Each point is reached from the start by the listed moves, each made 0, 1 or 2 times, or once backwards (-1), plus a little noise. Say if it took an odd or an even number of moves. Then give how often each move was made.

Moves:
(1): [ 0.42 -0.04 -0.06]
(2): [ 0.06  0.43 -0.03]
(3): [ 0.09 -0.10  0.44]
Start: [-0.02  0.00 -0.09]
Points:
[ 0.26 -0.37 -0.57] -> odd (1, -1, -1)
[-0.16 -0.32 -0.49] -> even (0, -1, -1)
[ 0.39 -0.02 -0.14] -> odd (1, 0, 0)
[1.01 0.70 0.18] -> odd (2, 2, 1)
[0.13 0.33 0.33] -> even (0, 1, 1)

Moves:
(1): [ 0.33  0.03  0.09 -0.07  0.08 -0.09 -0.05  0.17  0.00 -0.02 -0.08]
(2): [ 0.03  0.26 -0.04  0.02 -0.14  0.05 -0.01  0.02  0.03  0.08  0.20]
(3): [-0.10  0.00  0.33  0.01  0.06 -0.07  0.10 -0.16  0.12 -0.01  0.16]
(4): [ 0.06 -0.07  0.01  0.41  0.08  0.01  0.08  0.17  0.03  0.10 -0.13]
(5): [-0.15  0.23 -0.09 -0.03  0.39 -0.23  0.12  0.06 -0.04 -0.07 -0.02]
(6): [-0.07  0.05  0.08  0.00  0.10  0.49 -0.16  0.12  0.10 -0.18 -0.10]
(7): [ 0.13  0.06 -0.02 -0.10 -0.03  0.11  0.48  0.03 -0.15  0.03 -0.01]
(8): [-0.12  0.07  0.10 -0.07 -0.07 -0.07  0.02  0.29 -0.11  0.03  0.03]
(9): [ 0.10 -0.06 -0.12 -0.09 -0.06  0.01  0.22  0.11  0.44  0.15 -0.06]
(10): [ 0.00  0.01  0.15 -0.06  0.26  0.13 -0.09 -0.02  0.01  0.37 -0.01]
(11): [ 0.09 -0.19 -0.07 -0.02  0.08  0.03 -0.03  0.06  0.13  0.03  0.40]
Start: [-0.12 -0.03 -0.05  0.02 -0.04  0.11 -0.02 -0.10  0.09 -0.04 -0.06]
Points:
[-0.63  1.08  0.17  0.05  0.75  0.11  1.21  0.34  0.75  1.17 -0.09] -> even (-1, 2, 1, 1, 2, 0, 1, 1, 2, 2, -1)
[-0.84  0.53  0.53  0.56 -0.11  0.58 -0.12  0.01 -0.29 -0.18 -0.17] -> even (-1, 1, 1, 1, 0, 1, 0, 1, -1, 0, -1)
[ 0.67  0.00 -0.09 -0.35  0.99  0.92 -0.04  0.48  1.38  0.15 -0.20] -> even (2, 0, 0, 0, 1, 2, 0, -1, 2, 1, 1)
[-0.05 -0.50  0.00  0.70  0.88 -0.57  0.38 -0.11  1.24  0.77 -0.47] -> odd (0, -1, 1, 2, 1, -1, -1, -1, 2, 1, 0)
[ 0.20 -0.11 -0.10  0.57  1.09  0.98 -0.35  1.25  0.32  0.19  0.05] -> odd (1, 0, -1, 2, 1, 2, 0, 1, 0, 1, 2)
